Every row gives one point. Each copy is the shape, with its points in the same order, stretched, turned, moved and blurred by noise. Say if it was mirrored as well.
In the rows, zero is written as 128.

Shape (8 x 3)
[[131  51 122]
 [ 87 167 164]
 [140  88 135]
 [168 133 148]
 [ 75 132 168]
 [ 76 110  91]
 [ 93 170  81]
 [ 99  90 225]]
Copy 1 (8 x 3)
[[ 51  84  93]
 [188 113 143]
 [ 87 102  92]
 [133 148  82]
 [162  81 136]
 [ 92 107 168]
 [137 161 182]
 [156  41  83]]
Copy 1 is: only turned
Copy 2 (8 x 3)
[[173  86 148]
 [ 88 125  45]
 [135  97 135]
 [ 83 108 150]
 [115 108  48]
 [182 145  67]
 [140 181  56]
 [106  40  86]]
Copy 2 is: only turned
Copy 3 (8 x 3)
[[ 47  99 149]
 [146 127  57]
 [ 90  95 134]
 [150  83 128]
 [ 97 120  66]
 [ 80 181  95]
 [154 200  77]
 [ 65  35  89]]
Copy 3 is: mirrored

Shape (9 x 6)
[[201 125 114  95 123 174]
 [102  86 115 138  67  91]
 [156 171 170 189 144  91]
 [150 219 187 160 108  80]
 [176  75 133 143 105  74]
 [ 91 114 124 174  63  98]
 [187  70  47 154  93  86]
 [112 151 136 162 119 183]
 [131 190 163 120 157  81]]
Copy 1 (9 x 6)
[[159  89 134 137  81 138]
 [135 139  77 122 129  70]
 [114 217 160 136  62 103]
 [119 220 175  69  86 132]
 [169 144 116 141  50  52]
 [114 171  61 131 132  88]
 [130  69  54 146  35  48]
 [104 167 107 162 137 151]
 [102 188 216  72 106 113]]
Copy 1 is: mirrored
Copy 2 (9 x 6)
[[128 111 173  74 119  70]
 [123 122  64 137 119 135]
 [145 128 189 234 153  59]
 [107 154 220 229 171  87]
 [103 134 101 147  88  50]
 [131 115  75 170 153 134]
 [133 163  66  76 132  46]
 [181  70 149 150 172 122]
 [147 163 210 185 123 113]]
Copy 2 is: mirrored

Shape (15 x 9)
[[131 147 138 113  99 112 126 152 132]
 [117 149 115 183 105 119 137 134 139]
 [103 143 148 123  91 114 118 151 119]
 [138 130 113 127  94 112 102 145 119]
 [108 129 127 115 103 117 151 148 121]
 [206 128 130 118  98 115 124 144 157]
 [111 130 131 239 132 115 101 138 116]
 [148 151 152 111 111 231 111 151 117]
 [103 141 110 112 100 128 141 138 133]
 [180 142 109 142 128 113 123 115 113]
 [114 128 164 155 127 183 125 100 156]
 [106 129 109 123 136 110 109   7 165]
 [113 150 142 113 121 119 131  99 127]
 [102 158 123 128 129 114 115 149 141]
 [147 116 114 125 135 141 123 154 117]]
Copy 1 (15 x 9)
[[ 93 149 118 141 109 141  97 134 136]
 [ 96 151  69 148 146 133 126 133 122]
 [ 86 138  95 117 102 139  95 132 143]
 [119 127  91 150 120 117  96 128 145]
 [119 138 105 127 116 158  98 130 116]
 [109 152 133 206 109  90 124 140 115]
 [ 93 134  53 123 158  84 149 160 131]
 [138 191 131  91  74  92 133  80 136]
 [121 143  96 132 126 167 102 107 134]
 [114 129 124 166 150  78  98 130 110]
 [ 95 142 114 105 116 114 187 100 136]
 [ 81  66 121 125 192 144 157  66 173]
 [ 85 125 128 109 133 139 113 111 139]
 [100 154 109 120 139 160 105 137 151]
 [154 140 121 141 124 123 117 133 117]]
Copy 1 is: mirrored
Copy 2 (15 x 9)
[[140 110 129  99 138 103 124 155 117]
 [143 121 153 148 112  85 114  86 131]
 [111 105 129 100 108  94 108 152 132]
 [128  80 123 110 137 102 119 121 120]
 [132 118 136 133 107 113 117 166 112]
 [174  97 138  94 214 116 139 135 112]
 [ 90 100 170 153  97  78 148  30 173]
 [167  81 172  79  78 181  87 135 105]
 [149 122 118 135  97 103 103 145 111]
 [129 120 145 123 171 108 138  85  92]
 [138 140 149 128  94 176 109  96 161]
 [120 211  64 158 151 176 127  47 143]
 [113 159 122 116 124 141 124 128 115]
 [142 133 120 110  83 103 145 123 120]
 [140  88 157 132 116 135 141 129 107]]
Copy 2 is: mirrored
Copy 3 (15 x 9)
[[131 128 125 127 112 103 121 156 111]
 [137 158 144 150 110  99 121 129 159]
 [136 160 135 112 105 102 125 160 107]
 [134 137 115 127 103 125 122 171 130]
 [150 148 123 124 113 119 124 124 111]
 [111  58  96 141 104 109  97 168 130]
 [102 176 191 149  94 105 119 139 178]
 [199 116 193  53 169 122  87 167 147]
 [158 160 114 120 132 119 124 126 125]
 [120 100 129 165 120 137  97 149 136]
 [122 141 152  79 169  96  66 123 147]
 [ 59 172  50 137 208 132  48 114 116]
 [115 154 119 125 154 115  95 133 100]
 [122 154 137 132 135 107 144 142 127]
 [140 109 136 120 121 143 118 139 145]]
Copy 3 is: only turned

Shape (18 x 12)
[[137 118 129 117 190 140  85 171 143 112 134 193]
 [138 224 125 161  22  68 158 120 101 160 178 104]
 [ 88 136 154 146 157 110 117 153 145 156 103 165]
 [143 136 164 127 116 130 145  68 113 112 101 136]
 [133 127 170 157  62 113 105 144 125 130 138 148]
 [110 119 149 146  97 121 111 138 145  85 205 136]
 [ 82 138 118 145 137  98 147  91 104 156 131 193]
 [127 150 121 115 133 109 128  43 135 141 152 190]
 [153 153  79 126 131 120 117  54 119 208 118 150]
 [153 176  83  78 135 155 148  99  97 176 114 141]
 [150 155 147  94 149  95 117 196 139 100  96 101]
 [121 129 146 129 146 116 152 137 120 198 111 107]
 [144 136 157 113  83 110 144  88 186  97 174 166]
 [138 134  69 147 102 135 107 111 112 132 151 112]
 [115  79 203  75  50 122 143 105 154 161 127 185]
 [115 113 147 100 131  53 114 144 100 131  97 194]
 [196 158 107 117 144  70 157 136 103 146 202 169]
 [ 80 153 162 153 157  94  79  85  79 128 137 123]]
Copy 1 (18 x 12)
[[155 154 200  81 109 134 148  98 104 112  96 165]
 [170  99  38 197 108 144  64 152 134 194 142 194]
 [116 130 163 100 151 152 106 116 104 114 128 183]
 [143  88  94 134 140 189 120 168 104 160 139  93]
 [142 111 146 137  99 178  71 148 143 179 135 158]
 [179 137 151 131 122 107  96 122 142 182 145 137]
 [141 119 127 128 179 161  89 167  55 149 104 165]
 [165  85 133 144 163 155 141 185  77 153 110 152]
 [127 103 107 177 150 183 156 160  94 171  91 192]
 [138 130  74 166 133 143 166 138 113 125  67 150]
 [168 146 111  94 105 143 147  81 154  78 136 149]
 [ 96 154 107 152 141 155 118 133 118 126 124 165]
 [191  83 130 101 143 130 128 194 137 143 135 128]
 [144 137  90 157 129 151 126 106 137 205 112 154]
 [139  77 165 116 143 185  79 227 152 115  99 119]
 [174 123 164 106 155 212  96 154  92  99 105 173]
 [196 171 104 145 109 141 140 176 104 146 118 177]
 [126 125 150 199 139 157  95  84  78 159 155 155]]
Copy 1 is: only turned
Copy 2 (18 x 12)
[[136 176 148 125 126  66 103  77 128 112 107 170]
 [104  38  78  32 158 180 157 170 105  85  55 164]
 [123 158 154  95 152 139  83 125 122 144 119 174]
 [152 114 153 129 152 152 175  92 148 173 156 124]
 [115 105 135  60 166 134 144 125  72 118 124 152]
 [ 75  91 149  46 141  89 128 120 135  91 111 156]
 [134 150 169 102 201 108 139 141 153 151 109 184]
 [128 160 175 101 208  94 171  85 177 138 101 152]
 [130 171 152 159 204 151 184 101 160 123  87 156]
 [186 151 156 190 139 167 149 115 140 126  85 121]
 [138 105  60 128  58 153  95 118  93 131 115 102]
 [145 126 127 128 168 194 101 124 103 139 146 164]
 [125 117 155  33 156 118 147 102 145 119 127  98]
 [ 89 130 111 145 132 118 176 138 135  82  84 151]
 [174 144 249  47 228 137 118 119  78 158 178  64]
 [165 136 127 121 179  94 110 116 110 180 127 151]
 [154  98  67  87 174 112 144  94 163  88  94 195]
 [ 76  89 131 126 198 105 155  89 156 191 111 214]]
Copy 2 is: mirrored
Copy 3 (18 x 12)
[[140 170  94 186  84 140 173  55  79 114 154  67]
 [112  50  85  14 150  68  66 190 181 192 115 127]
 [149 145 117 177 173  99 122  94 104 123 127  78]
 [112 116 154 126 125 165 108 113 213 187 144 121]
 [116 129 102  68 132 150  88  98  98 151 123  88]
 [ 78 145  89  90  97 168  71 142  64 197 151  71]
 [134  92 138 171 177 139 155 153 139 157 113  51]
 [123  76 143 154 119 147 164 127 164 190 168  51]
 [136  63 178 152 125 110 187 119 164 133 123 138]
 [123  92 142 148 128 111 227 121 212 139 144 163]
 [179 166 104 127 121  90 105  82 141 142 173 141]
 [139 123 137 170 202  91 134 112 135 130 101 170]
 [110  65  85  97  97 183  98 116 136 211 215  79]
 [110 128 159  79  83 149 115 161 112 128 109 136]
 [128  85 109 113 203 190 168  62 117 184 203  98]
 [206 122 122 147 182 140 169  95 118 160 161  55]
 [145  76  54 147 110 132 177 130 133 195 133 118]
 [112 165 185 142 147  81  93 129 134 216 108  60]]
Copy 3 is: mirrored
